Each row is a point. The last column is the point's height on a tilted bowl or saddle (a function of degree 2), plus a little noise. Count its main directions that bend up, bend down and stay straight.
In the rows, 128 means zero.

Points:
[[127 149 108 114]
 [156 170 100  74]
 [161 142 142 107]
 [139 199 137  48]
 [124 108 203 100]
 [139  94 148 128]
 [101 131 105 129]
 [109 106 143 133]
 [136 163 119  96]
 [156 128 102 127]
 [121 123  81 139]
 [110 155 142 110]
 [169 126 119 118]
 [177  80 162  99]
 [135 131  83 129]
 [146 130 162 115]
 [135 114 163 122]]
Directions: 0 up, 2 down, 1 straight

Points (27 x 5):
[[119 136 117 157 151]
 [109 186  99 185 194]
 [ 80 159 127 127 152]
 [141 147 151 149 150]
 [118 127 133 133 142]
 [128 156 125 111 146]
 [ 96 166 171 140 159]
 [106 133 135 109 140]
 [106 114 146  79 147]
 [101 121 141 158 149]
 [103 104 169 150 150]
 [122 136 129 130 142]
 [160  81 150 118 157]
 [ 57 121 120  83 159]
 [139 118 154 114 142]
 [ 69 106 125 156 158]
 [138 148 115  93 151]
 [ 96 114 177 101 147]
 [106 111 163 103 143]
 [125 135 111  73 155]
 [139 108 127 137 146]
 [156 130 126 119 148]
 [120 120 156 208 180]
 [ 47 147  92 132 170]
 [ 90 161 168 147 159]
 [114 159 170 133 151]
 [155 148 111 101 155]]
Directions: 4 up, 0 down, 0 straight

Points (27 x 5):
[[113 115 163 154  87]
 [122 144 132 107 143]
 [140 229 171 123 136]
 [121 143 111 125 131]
 [132 107 121 162  90]
 [113 127  65 148  97]
 [183 135 125 138 113]
 [114 105 170 144  90]
 [130  90 111 172  77]
 [177 204 169 155  98]
 [137 139  71 129 112]
 [155 150 101 128 127]
 [136 125 121 115 129]
 [131 121 147  81 151]
 [ 74 129 109  89 149]
 [113 146 154 156  98]
 [ 97 136 146  99 146]
 [147 139  94 114 128]
 [155 144 109 135 121]
 [ 97 106 145  85 145]
 [127  86 135 144  94]
 [142 149 108 167 103]
 [148 133 158 174  73]
 [100 134 110 156 107]
 [110 149 166 169  78]
 [141 134 126  74 158]
 [102 119 140 124 122]]
Directions: 0 up, 1 down, 3 straight

Points (48 x 7):
[[113 125 149 129 124 107 131]
 [125 128 124 118 121  81 123]
 [129 185 193 193 116 137 123]
 [131  95 111 105  81 170 116]
 [115 141 105 127 170  94 120]
 [129 173 141 188 166 177  75]
 [117 123 101 136 146 129 145]
 [168  93 129 177 110 169  85]
 [111 177  91 165 150 173 133]
 [183  54 179 122  90  61  58]
 [111 135 124 197 127  94  92]
 [115 124  44  74 141 112 162]
 [129 121 111  84 131 102 124]
 [133 119 141 119 155  68  96]
 [140  83 116 188 127  46  47]
 [122 143 125 103 124 116 136]
 [114 144 116 161  83 123 139]
 [116 138 105 107 147 133 141]
 [108 125 119  98 167 124 127]
 [124 131 116 148 136 129 135]
 [114 109  87 111 117 126 151]
 [ 87 137  97 161 135 160 139]
 [147 143 126 160  80 144 154]
 [126 145 141 134 184 127  94]
 [182 133 133 157 180 108  72]
 [179 147 122  73 134 135 114]
 [ 85 122 131 123 136 129 133]
 [138 164 112 121 125 134 149]
 [ 79 129 136  95  86 119 120]
 [ 91 134 180 168 109 137 109]
 [101 108  96 129 153 143 154]
 [113 160 126 123 150 130 126]
 [120 106 138 114 176 131 114]
 [131 147 143 110 103 106 143]
 [ 85  94  85 142 180 151 171]
 [121 114 129 110 117 128 136]
 [156 129 148  62 114 147 115]
 [ 99 106  82 135 169 121 165]
 [134 159 112 156 131 124 138]
 [121 169  81 138 117 132 156]
 [150 123 171 161 133 166 108]
 [192  80 113 132 136 131  80]
 [110 123 135 130  97 126 138]
 [125  97 138 108 117 147 125]
 [138  89 126 168 177 126  91]
 [182 103 149 129 126 106 107]
 [133 129 137 172 127 103 115]
 [159 100 134 110 114 117 121]]
Directions: 1 up, 4 down, 1 straight

Points (39 x 7):
[[151 151 148 106 120 121 111]
 [122  68 174 173 114 141  98]
 [180 154 192 109 120 110  90]
 [108 139 102 137 118 160 119]
 [150 128 116 136 141 135 105]
 [108 116 116 115 139  87 118]
 [117  86 128 145 120  25 142]
 [164 123 115  87 153 131  85]
 [135 163 162 108  82  90 119]
 [122 131 167 149 111 117 132]
 [150 124 132 132 188 164  65]
 [125 149 147 113  98 150 120]
 [ 79  67 122 174 134 107 112]
 [158  97 111 119 124 101  99]
 [132  78 160 182 149 152  83]
 [115 182  97 165 109 105 106]
 [130 167 141 137 160 161  88]
 [ 96 139 136 109 126 149 119]
 [ 86 114 129 133  42 122 121]
 [ 84  70 145 120 144 115 105]
 [133 122 108 189 124 113 113]
 [113 121 127 104 126 151 121]
 [ 85 148 132  79  98 117 114]
 [133 122 159 131 161  78 130]
 [ 93 150 123 139 165 185  86]
 [156 149 124 121 116 123 111]
 [123 144 116 143 125 109 124]
 [134 145  78 133 160 183  85]
 [162 113  48 131 106 152  84]
 [163 148 166 110 133 134  97]
 [144 115 121 141 105 149 116]
 [ 88 163 112 118 193  97  80]
 [122 128 116 146 147 139 110]
 [136 147 141 158 130 121 122]
 [134 128 151 188 165 108 123]
 [138 109  65 143 159 126  73]
 [105 133 176 142 160 171  85]
 [147 117 154 119 145  86 119]
 [115 136 134 111 108 110 127]]
Directions: 1 up, 5 down, 0 straight

Points (61 x 9):
[[117 177 140 149 158 146 122 127 139]
 [140 124 104 107  82 120 136 139  92]
 [133  98 176 117 153 151 158 105 130]
 [103 102 142 161  84 146 115  93 132]
 [139 141 123 109 122 128 143 148 107]
 [144  80 146 102 114 148 162 143  90]
 [171  92 123 140 162 151  85 103 137]
 [147 128 137 105 178 117 163 127 109]
 [153  79 118 174 132 164 147 160 106]
 [ 94 153  99 115 161 106 111 172  97]
 [ 91 164  91 123 125 141 131  98  94]
 [ 89 116 125 105 125 147  69 136  94]
 [135 187 118 196  74 126 116 172 114]
 [162  96 132 105  83 131 120 135 101]
 [160 154 145 159  96 131 128 129 151]
 [106 105 115 157 129 114 118 165 138]
 [132 114 149 109 124 134 118 119 132]
 [127 147 116  79 112 124  89 148  84]
 [149 136 160 127 166 134 173 115 131]
 [122 112 104 112 132 133 128 134  98]
 [115 177 115 176 113 132 103  84 149]
 [119 132  76 131 151 159  78 108  94]
 [ 80 153 174 132 118 166 151 101 132]
 [189 142  75 145 116 123 166 139  76]
 [138  92 151 112 161 100 145 159 116]
 [133 136 126  71 134 182 140 122  72]
 [127 166 137  69 164 124 151  73 110]
 [113 160  88 154  49 118 169 123  83]
 [ 87 123 102 140 122  85 139 137 114]
 [101 108 117 132 138 102 173  74 115]
 [ 46 157 177 104  85 134  94 144 103]
 [144 126  99 109  93 130 148  96 112]
 [168  94 127 119 141 125 155 128 111]
 [115 125 119 104  71 161 141 107  97]
 [116 134  94 145 120 114 138 141 113]
 [ 69 112 110 195 142 142 132  86 139]
 [124 134 208 123 127 124  75 147 150]
 [110 158  91 181  78 139  91 158 101]
 [154 172 120 106 114 107  95 145 115]
 [113 177 118  91 132 133 105 115 104]
 [110 103 129 107 137 104 151  90 116]
 [138  91  87 133 164 129 119 176  88]
 [184 113 121 135 153 155 176 146  82]
 [ 92 149 121 115 132 106 121  91 123]
 [134  75 155  88 158 103 137 163  90]
 [149 149 123 137 176  92 107 157 139]
 [152 130 149  89 127 146 116  49 157]
 [ 81 113 151 140 166  59 154 103 131]
 [104  84 117 151 133 146 115 117 124]
 [146 137 133 138 107 143 151  88 146]
 [ 88 153  91 150 174 139 159 113  97]
 [ 82 121 162 146 121 116 110 136 155]
 [ 80 110 118 120 155 155 148 138  98]
 [112 167 161  61 133 127 136 147  92]
 [ 95 113 102 119 123  98 122 137 103]
 [118 217 125 101 140 102 111 151  87]
 [145 110 127  55 142 110 104 156  65]
 [106 113 155  91  76 111 130 154 100]
 [ 82 142 122 146 109 127 133 129 127]
 [139 173 134 155 134 161 124  65 152]
 [147 111  93 113 105 138  74 157  73]]
Directions: 1 up, 6 down, 1 straight
